Each row is a point. Each table stands for the endless flat space through its points: a line for two points, a plane for three, and so on. Write the one point that lies in both, or say that there is none.

First:
[[-0.40  0.86  0.91 -0.85]
 [ 0.84  2.06  0.35 -0.77]]
Second:
[[ 0.24  2.78 -0.02 -1.64]
 [ 0.03  1.70  0.49 -1.49]
 [-0.06  1.43  0.68  0.01]]
They share: [-0.09  1.16  0.77 -0.83]

First:
[[ 1.49 -0.32 -0.24  0.33 -0.46 -0.88 -0.38 -1.40]
 [ 0.72 -3.08 -0.89  0.98  0.78  0.30 -0.46 -2.25]
 [ 0.34 -1.30 -1.42  1.63  0.12  0.44 -0.27 -1.44]
 [ 0.92 -2.67 -0.83  0.79 -0.28  0.24 -1.42 -1.99]
 [-0.69 -3.01 -1.27  0.81 -2.36  0.69 -2.23 -1.17]]
Second, 2 rows:
[[ 1.88 -1.92 -1.83  0.75  0.27  0.63 -1.48 -2.05]
 [ 0.48 -0.77 -0.38  1.35 -1.08 -0.37 -1.63 -0.40]]
They share: no point

First:
[[ 0.87 -0.78  0.07  0.30 -0.03  0.81  0.66 -0.75 -0.38 -0.88  1.37 -1.43]
 [ 0.35 -0.36  0.29  0.66  0.71  0.33  1.02 -0.51 -0.88 -1.58  0.69 -1.01]
 [ 0.00 -1.62  0.55 -0.30  0.81 -0.09  0.99 -0.09  0.52 -0.58  1.82 -1.73]]
Second, 4 rows:
[[ 0.76 -0.17  0.30  0.02  0.52  0.47  1.50  0.36  0.51 -2.92  3.10 -1.18]
 [-1.15  0.63  2.05  0.00  0.71 -0.54  0.26  1.54 -0.18 -1.51  1.32 -1.06]
 [-0.13  0.69  1.25 -0.05  1.19 -0.12  1.28  1.39 -0.59 -1.81  1.54 -1.37]
 [ 0.15  0.27  0.95 -0.06  0.45  0.16  1.12  0.98  0.66 -3.03  3.16 -1.04]]
They share: [ 0.32 -0.85  0.34  0.28  0.62  0.27  0.95 -0.41 -0.33 -1.13  1.18 -1.32]

First, 3 rows:
[[ 1.54 -0.25 -1.19 -0.44  1.79  0.82 -0.62 -0.70  0.44  0.14 -2.06 -0.28
   0.77 -1.75  0.42  0.92  1.52 -1.46]
 [ 0.92  0.17 -1.03 -0.43  1.00  0.53 -0.34 -0.22 -0.09  0.65 -1.49 -0.21
   0.82 -0.96  0.09  0.19  1.27 -1.47]
 [-0.25  1.07 -1.12  0.02 -0.29 -0.40  0.02  0.23 -1.17  1.46 -0.59 -0.54
   0.49  0.45 -0.36 -1.40  0.34 -1.11]]
Second:
[[ 0.38  1.52 -1.20 -0.33  1.05 -0.70 -0.28 -1.61 -0.98  0.20 -1.35 -1.44
   0.26 -1.63  0.40 -0.35  0.32 -0.49]
 [ 1.13  0.54 -3.11  1.71  2.39 -0.58 -0.64 -0.65 -0.81  1.94 -1.16 -2.14
   0.91 -1.26  0.07 -0.43 -0.10 -1.32]
 [ 1.57 -0.08 -2.75  1.72  1.19 -0.11 -0.27 -0.34 -0.65  1.55 -1.13 -0.66
   1.18 -0.48  0.34 -0.64  0.65 -1.04]
 [ 2.29 -0.90 -1.85  1.79 -1.01  0.88  0.90 -0.13 -0.43  0.96 -0.94  1.80
   1.97  0.66  0.77 -0.99  2.20  0.04]
 [ 0.97 -0.64 -1.94  0.18 -0.08 -0.01 -1.37  0.40 -0.22 -0.06 -1.55  0.64
  -0.12  0.67  0.66 -0.24  0.77 -2.01]]
They share: no point

First, 6 rows:
[[-1.06 -1.32 -1.49  0.88 -1.95  0.17  1.24 -0.85  0.60  0.33  0.29  0.02
  -0.12  1.44  0.38  0.39  0.65  0.82 -0.75 -2.78  0.59 -1.43 -0.62  0.25]
 [ 0.38 -0.43 -1.56  1.26  0.43 -0.51  1.39 -0.53  1.23  0.59  1.64  0.41
  -0.10  1.17  1.61  0.62 -1.08  0.02 -1.00 -1.13  0.84 -2.63  0.88  0.81]
 [-3.01 -1.74  0.33 -0.41 -0.70  1.84 -1.97 -0.85 -0.52  1.71  0.69 -2.94
   0.05  1.00 -0.51 -1.82 -1.83 -2.34 -1.64 -0.88  2.11 -0.54 -0.56 -1.61]
 [ 0.62 -0.15 -0.11 -0.01 -0.21 -0.19 -0.67  0.78 -0.20  1.36 -0.06 -1.94
  -0.54 -0.10  0.17  0.58 -0.77 -1.53 -3.12  0.15  2.22 -0.54 -0.02 -1.02]
 [ 0.89 -0.24 -0.07  0.69 -0.23  0.01 -1.08  1.39  0.23  2.17 -0.24 -2.65
  -0.20  0.00  0.02  0.74 -0.23 -2.37 -3.31  0.87  2.73  0.01 -1.11 -0.72]
 [-2.95 -1.58  0.74  0.08 -0.39  1.13 -1.77 -0.29 -0.23  1.73  0.95 -2.87
  -0.34  0.77 -0.29 -1.62 -1.24 -2.27 -1.51 -0.97  1.91 -0.67 -0.72 -1.73]]
Second:
[[-0.53 -2.77 -0.50 -0.09 -0.31  0.06  1.42 -0.29 -1.22  0.51  1.71 -1.12
   1.53 -0.31  0.94  0.34  0.98  1.33 -2.56 -1.36  2.66 -2.33  0.14 -0.85]
 [-2.03 -0.34 -0.83 -0.43  0.45  3.18  0.08 -0.05  1.22  0.59 -0.78 -2.08
  -0.24  0.06  1.45 -0.11 -0.57 -0.72  0.82 -1.82  1.72  0.11 -0.92 -0.71]
 [-1.21 -1.25 -1.10 -0.29 -0.03  1.59  0.71 -0.36  1.04  1.27  0.15 -2.90
   0.68 -1.19  0.02 -1.08 -0.23 -0.39 -0.53 -1.03  0.83 -0.73 -0.51 -1.02]
 [-1.63 -0.28 -1.40  1.10  0.79  1.65 -0.32  0.09  2.48 -0.79  1.52 -0.92
  -3.61  3.05  2.67  0.81 -2.35 -2.50 -1.97 -1.39  1.78 -1.55 -1.00  2.37]
 [-0.28 -1.39 -0.83  1.42 -0.75 -1.61  0.34 -0.39  0.57  0.47  2.88 -0.95
  -0.77  1.64  0.36  0.51 -0.46 -1.12 -4.05  0.03  0.95 -3.08  0.00  1.09]
 [-1.94 -0.70 -1.27 -0.51  0.51  2.18  0.20 -0.79  1.75 -0.05  0.67 -2.15
  -0.99  0.66  1.81 -0.08 -0.55 -0.95 -0.84 -1.04  1.51 -1.14 -0.46  0.67]]
They share: no point

First (3 x 24):
[[-0.82 -0.76 -0.15  0.73  0.34  0.76  0.66 -0.39 -0.49 -0.94 -1.32 -1.16
   0.30  1.42  0.40  0.62  0.20 -0.56 -1.18 -1.32  0.45  0.32 -0.63  0.03]
 [-0.12 -0.30 -0.25  1.03  1.65  1.70  0.50 -0.09 -0.90 -1.66 -2.23 -1.34
   1.06  1.85 -0.45  0.09  1.00 -1.01 -0.63 -1.44  0.56  0.91 -0.69  0.34]
 [-1.16 -1.02  0.23  1.67  0.33  0.42 -0.06  0.15  0.02 -0.14 -1.55 -1.10
   0.42  1.65  1.03  0.69 -0.20  0.23 -1.71 -0.64  0.68  1.11 -0.21  0.06]]
Second (7 x 24):
[[-0.68  0.32 -0.52  1.55  1.94  1.36  1.06 -0.33 -0.64 -1.02 -1.20 -1.68
  -0.52  2.49 -0.97  1.04  0.80 -2.44 -0.35 -0.63 -0.37  0.61 -1.94  0.38]
 [ 0.54 -0.72 -0.53  3.80 -0.53  2.44 -0.69  1.34 -0.99 -0.18 -1.32 -2.94
   1.15  2.20  1.96 -0.67 -0.80 -0.98 -1.67  1.50  1.18  1.46 -3.91 -0.64]
 [ 0.96  0.19  0.60  1.49 -0.02  1.30 -0.23 -0.44  0.25 -0.69 -0.82 -2.64
   0.99  2.94  1.54 -2.14 -0.09 -0.60 -2.71 -1.25  1.98  1.28 -1.41 -0.92]
 [ 0.02  0.74 -0.03  1.19  1.63  1.86  1.21 -1.46  0.34 -1.17 -1.39 -1.60
  -1.79  3.49 -1.15  0.41  1.59 -2.83 -1.21 -1.01  1.14  0.03 -0.98 -0.68]
 [-1.12 -0.10 -1.71  1.33  2.30  1.34  1.12  0.24 -0.55 -1.01 -2.00 -0.01
  -0.82  1.24 -1.01  1.86  2.16 -1.79  1.66 -1.81  0.69 -0.54 -1.13 -0.02]
 [ 0.65  0.09  0.56  2.42  0.61  2.54  0.47  0.10 -0.07 -0.24 -1.02 -2.67
  -0.90  2.90 -0.11  0.39  0.66 -2.97 -1.67  0.71  1.09  1.10 -2.45 -0.62]
 [-0.42  0.08 -0.02  1.14  1.94  0.57  0.52  1.20 -0.67 -0.31 -0.52 -1.76
   1.34  1.10  0.06  0.43  0.46 -1.68  0.10 -1.61 -0.41  1.58 -1.79  0.75]]
They share: no point

First, 3 rows:
[[ 0.09 -1.04 -1.37 -0.07 -1.69 -1.60  0.33 -0.33 -1.24  0.25 -0.94  0.34
   0.99 -0.56 -0.96  0.18 -0.14 -0.05  0.44  1.82  0.25  0.14  0.80  1.05]
 [-1.20  0.15 -0.66  0.23 -2.09 -0.01  0.97  0.56  0.16 -1.30 -0.56  2.17
   0.80  0.86 -0.92  1.10  0.86 -0.92  0.38  0.15 -1.11  1.50 -1.30 -0.38]
 [ 0.49 -1.44 -2.97  1.18 -0.44 -1.00 -0.32 -1.23  0.51 -0.25 -0.49  1.54
   2.39 -0.76 -2.36  1.98 -0.89  0.65 -0.46  1.52 -0.65  0.54 -0.45 -0.65]]
Second, 4 rows:
[[ 0.12 -1.29 -0.77  0.92 -0.04 -1.15  1.28 -0.58 -0.10 -0.54 -0.05  0.90
   2.81 -0.94 -1.29 -0.24 -0.03 -0.98  0.97  0.70 -0.98  0.76 -1.53  1.07]
 [-0.36 -0.90 -1.83 -0.09 -1.46 -1.30  0.60  0.07 -0.25  0.55 -1.03  0.99
   1.71  0.67 -0.63  0.83  0.10 -0.52  1.04  1.01 -0.68  0.62 -0.50  1.06]
 [-0.85 -1.61 -1.03  0.92 -0.97 -1.83  1.20 -0.70 -0.24  0.79 -0.02  1.46
   2.73  0.04 -0.93 -0.25 -0.16 -0.79  1.53  1.50 -1.49  1.47 -0.82  1.88]
 [-1.05 -0.54 -1.25  0.41 -2.17 -0.46 -0.16 -0.07 -0.73  0.06 -0.92  1.71
   0.95  0.53 -1.11  0.66 -0.51  0.61  0.16  2.11 -0.35  1.39  0.57  0.23]]
They share: no point

First, 7 rows:
[[-0.34  2.10  0.05 -0.81  0.92  0.72 -1.90 -1.32 -0.89 -1.48  2.31  1.05
  -0.65  0.03 -1.33 -2.57  1.25  0.68 -0.89 -1.75  1.99  0.77  2.76  2.05]
 [-1.34 -2.68 -1.16 -1.42  1.35 -1.64 -0.76 -0.44 -0.05 -1.28 -0.66 -0.34
  -1.15 -0.29  2.76 -1.63  1.79  0.03  0.80  0.41  1.78  0.65  0.03 -2.27]
 [ 0.30  1.78 -1.03 -2.09  1.24 -0.68 -2.18 -0.12  0.03 -2.32  1.47  0.89
  -1.41 -1.37 -0.45 -2.21  1.37  0.36 -1.45 -0.19  2.91 -0.43  2.92  1.89]
 [-1.40  0.37  0.24  0.54 -1.87 -0.56  0.66 -2.48 -0.44 -1.81  1.46 -1.28
   2.17  1.00  2.36 -2.51  0.12 -1.63  3.21 -2.36  2.26  3.48 -1.10 -0.23]
 [-0.82  1.35 -0.14 -1.97 -0.25 -2.49 -1.85 -0.26  0.06  0.30 -1.21  1.64
   0.34 -0.35  0.90  0.88  1.35  2.28  1.30 -3.09  0.40  1.11  2.29  1.25]
 [-0.10  0.45  1.70 -1.52  3.21 -0.88 -1.18 -0.38 -1.42 -2.07 -0.42  1.82
  -3.55  1.00  0.00 -2.17 -0.98  0.39 -0.41  0.62 -0.96 -1.90  1.76  0.79]
 [-0.60 -0.20 -1.59 -1.69 -1.16 -3.40 -0.56 -0.24  0.81 -2.34 -0.89 -0.77
   0.73 -1.29  3.63 -0.87  0.87 -1.20  2.15 -0.09  2.73  1.55 -0.02 -0.39]]
Second:
[[-0.77 -0.38  1.01 -2.11  0.32 -1.03 -2.27 -0.56 -1.11 -2.84  0.93  3.03
  -2.70  0.88  0.64 -2.74  1.34  0.89  1.29 -0.97 -0.58 -1.20  2.58  0.39]
 [-0.71  1.30 -0.05 -1.45 -0.28 -2.21 -0.65 -1.40 -0.83 -1.04 -0.63 -0.93
   0.24 -0.56  1.20 -0.96  0.82 -0.61  1.37 -0.39  1.72  1.04  0.46  1.17]
 [-0.96  1.30 -0.42 -0.20  0.86 -1.92  0.00 -1.14  0.11 -0.42 -0.73 -1.43
   0.83 -0.08  0.72 -1.19 -0.52  0.12  0.33 -1.38  2.15  2.12 -0.32  0.96]
 [-0.75  0.07  0.98 -2.25 -0.38 -1.12 -2.20 -1.15 -1.31 -2.63  0.64  1.94
  -1.87 -0.06  1.41 -2.03  1.53  0.47  1.66 -0.26  0.01 -0.83  2.25  0.39]]
They share: no point

First, 4 rows:
[[ 1.74 -0.48  1.43  0.67 -0.36  0.72  0.13 -1.71 -0.03  0.52 -1.90  0.84
  -0.23  1.59  1.63 -2.13  0.14 -2.31 -0.24  1.51 -0.38 -1.18 -0.82  0.22]
 [ 1.03 -1.35  0.56  0.83 -0.42  0.42  0.37 -0.62  0.20 -0.97 -1.82  0.33
   1.11  0.99  1.60 -1.02 -0.20 -1.02  0.70  1.03 -0.25  0.06 -1.02 -0.76]
 [ 0.84 -0.99  1.25  1.84  0.33  0.24 -0.32 -2.70  0.57 -0.17 -1.03  1.86
  -0.53  0.48  1.12 -1.98 -0.55 -2.70 -0.21  0.91 -0.53 -1.45 -0.07  0.67]
 [ 0.86 -1.54 -0.29  0.65 -0.14 -0.28  0.59 -0.01 -0.11 -1.94 -1.12 -0.12
   1.69  0.45  1.21 -0.67 -0.84 -0.41  0.86  0.43 -0.56  0.72 -1.08 -1.12]]
Second:
[[ 0.88 -1.97 -0.34  1.47  0.03  0.42  0.36 -0.67 -0.14 -1.81 -1.35  0.62
   0.98  0.91  0.88 -0.57 -0.45 -0.60  0.24  0.64 -0.73  0.26 -1.31 -0.65]
 [ 1.93 -1.72 -0.30  1.81 -0.45  1.05  1.47 -0.23 -0.23 -1.53 -2.38 -0.30
   0.53  1.34  1.91 -0.80 -0.56 -0.50  0.92  1.08 -1.72  1.26 -0.30 -2.45]
 [-0.43  0.19  0.28 -1.11 -0.32 -1.97  0.76  0.65  1.70 -0.59 -0.18 -0.32
   1.13 -0.85  0.74 -0.65 -2.76 -2.74  0.99  1.28 -0.54  0.37 -0.30 -1.01]
 [ 1.13 -0.25  1.48 -0.74  0.05 -1.66  0.05 -1.00 -0.17 -1.02 -0.38 -0.26
   2.06 -0.24  2.29 -2.39 -0.74 -1.58  1.22  0.66  0.10  0.22 -0.19 -0.47]
 [ 0.59 -3.13 -0.65  1.79  0.75  0.35 -0.11 -1.20 -0.72 -2.98 -0.89  1.25
   1.34  1.28  0.60 -0.16  0.25 -0.25 -0.52  1.40 -1.02  0.99 -2.23 -0.39]]
They share: [ 0.93 -1.36  0.11  0.85 -0.08 -0.11  0.40 -0.60  0.01 -1.44 -1.17  0.29
  1.16  0.55  1.23 -1.01 -0.71 -0.95  0.59  0.60 -0.54  0.20 -0.89 -0.71]
